Every row gives one point. The last column is the point's height on a tilted bowl or saddle (a function of degree 2), plus a little noise. Along how many of its main directions does it bend up, bend down or stay straight?
In the rows, zero is written as 128.

Points, 16 rows:
[[158 193  96 116]
 [172 149 116 134]
 [162 111 173 129]
 [ 47 237 111   7]
 [104 176 172 100]
 [ 42 138  49 187]
 [109 119 140 106]
 [106 206  91  85]
 [ 41 100 140 102]
 [127 140 159 116]
 [134 158 137 120]
 [171 151 136 139]
 [ 97 135 127 106]
 [154 100 128 105]
 [151  75 120  78]
 [164 158 161 147]]
Directions: 1 up, 1 down, 1 straight

Points:
[[150 107 101 133 139]
 [112 129 168 127 129]
 [ 98 151  92 151 110]
 [128 162 125 110 106]
 [104 143 142 145 130]
 [ 82 155 124 156 111]
 [161 168 191 117  76]
 [110 122 149 173 129]
 [122 103 117 111 141]
 [114 154 126 163 123]
 [ 74 104 110 111 115]
 [167 148  77 146  91]
 [182  84 249 107   7]
 [150 117  90 107 119]
 [162 162 111 102  86]
 [141 169 124 126 105]
 [132 121 127 148 146]
 [136 152 118 141 125]
 [ 96 119 115 114 130]
 [100 147  77 115  91]
 [133 167 111 175 100]
 [202 137 184 117  78]
 [ 89 112 105 152 131]
 [161 123 123 156 136]]
Directions: 0 up, 4 down, 0 straight

Points:
[[134 147 116 163 116  99 149]
 [121  97 121 165 151  82 139]
 [ 97  75 105 139 133 150  99]
 [155 129 208  88 106 116  82]
 [108 114 160 118  66 175 104]
 [134 163 139 120 115 145 140]
 [128 122  73 144 170 161 136]
 [127 118  98 113 161 144 140]
 [116 191 183 154  66 135  87]
 [146  41 170 171 147 116  60]
 [101 111 128 139 102 244  78]
 [183 116 143 151 139 118 126]
 [140 122 146 159 119 147 127]
 [ 52  33  54 148 200 136  15]
 [110 115 144 120 115  95 128]
 [183 151 121 109 172 105 135]
 [ 93 101 108 182 188  78 146]
 [104 126 190 159 110 139  96]
 [ 98  91 150  59 166 131  98]
 [ 98 105  72  77 143 185 108]
 [189 128  89 128 110 154 135]
 [121  62 213 156   7 126  15]
 [134 129 171 110 124 110 120]
 [105 148  89 166  68 114 128]
 [132 224 110 203 102 102 111]
 [168 123 203 228  76 136  46]
 [ 45  75 146 168 124 133  59]
 [118  97 187 115 146 103  97]
 [113 119 140 163 155 134 131]
 [ 95 134 118 179 116  96 139]
 [146  64 137 214 102 197  42]
 [ 93  75 127  66  68 156  80]
 [168  93  68 134  98  77 141]
 [173 114 120  99 134 152 126]
 [ 79  95 116 148 139  73 123]
 [156 109 101  87 122 127 130]
 [176 107  94  39 143 165  98]
 [135 125  88 104 173 142 143]
 [ 63 123  96 219  87  91  96]
 [ 77 142  73 114 141  94 147]]
Directions: 0 up, 4 down, 2 straight
